Rows are points. Any point is a mix of the corners, with weights that add up to 1. It lies inside the corners' shape when no weight is negative. Is each point inside? If not, which corners have a negative weight?
(in the rows, 128 means zero)

Corners:
(1): [100 184 124]
(2): [ 80  88 140]
(3): [206 173 121]
(4): [181  53  74]
Points:
[180 146 119] => inside
[ 98 147 116] => outside (3)
[146 167 130] => outside (4)
[184  63  85] => outside (1)
[136 160 141] => outside (4)
[161 145 104] => outside (2)
[110 107 133] => inside
[188 134  99] => outside (2)

Corners:
(1): [114 116 128 148 137 144  91 107 133 181 122]
(2): [167 126 157  99 133 110 124 158  71  90 164]
(3): [167 168 132 121 151 114 141 170  99 121 171]
(4): [118 141 105   7 118 111 151 128  92 152 135]
(5): [135 117 103 165 147 135 133  92 135 145  96]
(6): [115 129 124 151 108 113 117 114 158 164  85]
(7): [116 119  96 165 104 141 128 133 118 167 112]
(8): [ 81 109 122 153 116 114 152  93 156 164 119]
(9): [116 138 134 126 111 152 112  93 142 133 117]
(10): [158 122 129 100 164 138 125 200 123 115 154]
(11): [146 145 162 131 156 149 129 173  80 116 134]
(12): [ 76 159 114  40 130  93 116 136  77 123 137]
Points:
[115 141 124 122 126 124 133 123 115 142 115] => outside (1, 2, 10)
[143 147 126 103 140 121 134 151 106 133 148] => inside
[108 138 118 109 129 106 127 129 103 148 127] => outside (9, 10)
[138 136 135 106 145 133 135 154  96 125 145] => outside (6)
[137 135 133 113 143 119 130 141 107 132 136] => outside (7, 9)
[134 142 128  96 138 127 120 144 100 125 135] => outside (8)
[133 132 133 130 122 129 128 126 113 139 123] => outside (10, 12)

Corners:
(1): [113 128 140 140 194  73  92 190 139 177 129 184 166 164 116 116 126 120
  41 140]
(2): [112 126 122 173  82 136 100 101 151  60 185 161  45 198 108  51 100  97
 175 129]
(3): [127 169 123  82 162 191  52  88 153 150  95 109  54 179  47 137 131 105
 111  92]
(4): [126 165 161 110 142 164  81 112  95 164  97 192  54 192 174  79 100 165
 144 167]
(5): [ 84 110  97 177 120 123 136 207 120 145 205 113  77  81 139  65 165 125
  48  52]
(6): [162  37 176 115 194  89 148  82  59 161 143 168  88 155 118 101 203 116
 181 131]
(7): [ 31 166 159  91 179 175 144 110  57 123  88 140 112  68  74  94 134  82
 163  89]
(8): [108 114  98  87 137 199 130  69  74 145 129 128  70 140  75  36 138 101
  92 156]
(9): [171  93 139 189 132 103  51 165 133 169 131  68  92 191  95  92  89 196
 124 114]
(10): [164 123 143 202 131 142  51  99 174 154  66 183 157 111  72 129 128 142
  89 137]
(11): [109 157 180 143  96  63 120 170  53  97 182  87  39 110 118 123 167 120
  74 142]
(12): [145  59 140 113 159 158  49 159  53  98 184 140  79  68 100  63 164  80
  89 157]
(13): [ 96 148  79 182  71 166  82 144  62 167 115 117 111  78  94 109 146  96
 154 145]
(14): [ 68 172  71 213 146 106  96  89 146 175 156 184 151 124  62 104  69 189
 174 126]
(15): [179 130 173 162 139  61  40 141 162 161 132 110 114 101 153  87 153 123
 147 181]
(16): [123  81 139 127 178 107 145 105 148 172 172 113 149  95 102 139 100 136
  78 121]
(17): [172 130 123  81  74 147 160 197 123  86 100 132  60 127  91 127 190 166
  88 133]
(18): [180  78  70 153 162 132 136 141 142  83 122  91  69 100 123 132 174 119
  61 103]
(19): [139 173 146 178 101 155 176 105  46  55 205 124 119  81 111 134 203 142
 162 120]
(20): [203 179  61  91 100  81 173 165 162 135  85 142 132  78 142 162 205 107
  41  34]
(21): [122 142  97 107  92  86 103 116 158  78  75  60 166 129  61 191 159 175
  47  99]
Points:
[139 124 128 147 133 126 111 134 110 135 140 135  91 122 111 101 147 123
 119 121] => outside (21)
[116 123 125 134 138 116 112 139 109 135 131 124 100 118 105 100 137 131
 117 121] => outside (3, 10, 19)
[126 139 124 130 118 107 114 136 114 114 126 110 106 116  98 130 155 134
  88 114] => inside
[129 162 133 137 196 126 107 122 163 193 122 121 122 139 105 118 103 155
  47  97] => outside (2, 6, 12, 13, 17, 21)
[109 134 123 128 135 133 109 135 101 127 122 137  83 127  93 104 140 120
 106 113] => outside (15, 16, 19)
[149 124 106 120 140 160 131  86 120 123  83 162 114 136  84 146 145 150
 155  98] => outside (1, 5, 8, 11, 15)

Corners:
(1): [118 162 143 143 121  91 128 187  46 207 106 126 125 194 100 102  72  74
  95 117]
(2): [118 161 115 179 190 140  98 113 126 141 103 101 109 176 136 135 176  90
  94 154]
(3): [183 121 147 152 158 111 130 125 113 127 147  95  88  62 123 148 178 123
 102 127]
(4): [140 166 180 124 115 107 121 149  55 185 103  96 185 182 119  92  89 138
  84 185]
(5): [139  87 127  71 151 153  81 121 168  81 138 179 137 107 156 154 109 182
 150 145]
(6): [113 144 139  98 107  83 105 111  36 174 139  94 115 168 113 102 115 110
 159 178]
(7): [109 152 112 185  97 177 127 130 117 114 123  90 103 101 152 147 163 123
  73 157]
(8): [141 145 116  69 171 179 137 126 186  90 138 116  89 101 110 141 138 174
 160 147]
(9): [120 132 139 139 173 147 140 158  92 184 148 116 104 133 173 111 176  95
  97 161]
(10): [157 109 118 172 134 146 129 123 129 139 166 124 113 163 168  83 151  89
 141 144]
(11): [146  54 124  93 160 125 146 136 191  70 102 132 109 119 141 154 127 175
 120 151]
(12): [121 114 193 116 167 137 110 134  79 146 143  79 100 152 131 115  75 102
 118 144]
(13): [116 142 145 115 121  91 127 136  68 207 155  81 146 180 133  80 112  99
  96 104]
(14): [118 109 115 123 187 162 109 147 183 140 147 148 105  92 137 122  77 202
 106 166]
(15): [131 138 169 117 118 109  81 113 107 163 115 127 122  97 124  86 159 102
  71 156]
(16): [147  85 112  80 155 148 116 118 176 116  74 136 132  90 164 137  72 168
 142 146]
(17): [100  92 100 115 175 164 146 148 172  63 101 115 161  85 129 102 106 179
 143 141]
(18): [101 156 146 175 139 131 134  97 148 130 120 142 120 105 153 114 160 133
 114 123]
(19): [136  82 114  99 143 167  87 135 174  68 101 135  86  92 187 118 139 222
 147 147]
(20): [103 133 177 115 112  94  93 170  86 199 134  86 164 183 112 131 102  78
 165 167]
(21): [135 113 142 130 107 160 123 146  54 218 134 125 110 170  61 128 100 135
 117 137]
Points:
[102 108 147 112 118 113 137 164  65 167 104 107 143 177 151 121 100 120
 122 135] => outside (2, 3, 8, 10, 14, 15)
[129 133 142 129 137 129 111 128 109 162 137 123 110 139 129 125 129 111
 112 143] => outside (4, 17, 19)
[140 127 120 132 162 133 133 141 124 148 111 141  98 122 126 104 127 146
 111 148] => outside (5, 7, 12, 13, 20)
[137 108 127 124 147 138 122 130 138 127 122 123 121 131 145 119 123 135
 126 147] => inside
[109 216 188 205 110 108 147 109   7 218 162  41 134 172  93  84 198  23
  88 153] => outside (1, 5, 11, 14, 16, 19)
[ 89 148 167 140 137 119 118 149  38 207 127  87 149 181 117 116  64  90
 100 147] => outside (3, 8, 10, 11, 15, 19)
[125 133 147 123 145 119 115 135 118 147 128 111 131 133 135 117 120 115
 114 151] => outside (19, 21)

Corners:
(1): [ 75  83 118 174 105 148  42 227 100 128 139 158 169 129 138  93 110 154
 132 173]
(2): [204 145 120  77  49 102 138  93 158 131 183 116  94  83 162 145 161 149
 189 132]
(3): [ 85 174 130  66 135 143 110 106 134 153 108 134 155 157 118 110 191 219
 113  93]
(4): [158 147 134 139  86 113  98 164  59  78 163 117 124  80 129 114  82 176
 153 144]
(5): [197 131 126 151 110  76  82 204 125  79  94  46 181  66 119 167  83 101
 130 131]
(6): [126 131 151 163 114 142 139 135 127 228 131 102  95 123 194 108 127 115
 196 122]
(7): [226 149 130 133 137 119  65 136 114  84 143 103 119 125 133 177  90  88
 109 150]
(8): [159 153 106 183 146 127  94 129 139 195 110 129 119 167 112 143  78 145
 116 143]
(9): [ 56 180 162 169 124 101 111 133 130 149 163 117 127  86 153  97 100  89
 131 156]
(10): [  7 198 128 204 111 131 114  80 136 204 140 152 154  72 154 159 175 135
 136 187]
(11): [ 88 104 126 117  98 148  72 141 100  96  79 119 116 192 138  93 101 215
 142 107]
(12): [120 168 140  87 138 115 142 113 103  81  92 136 132  81 107  78  90 148
 112 144]
(13): [147 165 137 107 103  87 155 136  98 157 120 168 116 156 121 153  64 153
 109 124]
(14): [189  96 165 122 119 117 114 116 156 196 153  89 137 147 137 156  83 152
 147 132]
(15): [132 173 135  78 147  83 128  96 117 122  85 133 163 142 127  93  91 209
 114  56]
(16): [114 113 139  91 100 108 138  94 109 158 111 101 134 157 113  89 134 112
 109 116]
(17): [ 82 171 149 187 133 140 140 120 132 131 126 138 104  77 130  90 144 138
 135 128]
(18): [128 143 122 187 130 143 147 146 142 161 150 123 164 145 126 110  74 152
 133 135]
(19): [114 164 118 150 147  82 174  71 135 168  96 104  85 127 178  67 112 156
 112 126]
(20): [ 51 162 113  89 121 116 109 114 122 114 136 140 149  87 111 122 141 153
  88 112]
(21): [120 144 139 124 199  89 120 148  99 112 120  94 120 170 130 137  75 131
 158 113]
Points:
[129 153 138 132 123 111 116 129 119 139 129 123 129 123 136 124 102 137
 127 129] => inside
[119 148 133 130 127 113 118 129 115 134 128 118 131 122 132 119 107 148
 132 124] => inside
[123 161 137 158 136 114 125 128 111 149 114 108 120 133 146 117 102 132
 136 122] => outside (1, 2, 12, 14, 20)
[128 135 136 135 119 120 115 132 129 149 135 117 140 127 133 122 106 148
 132 131] => inside
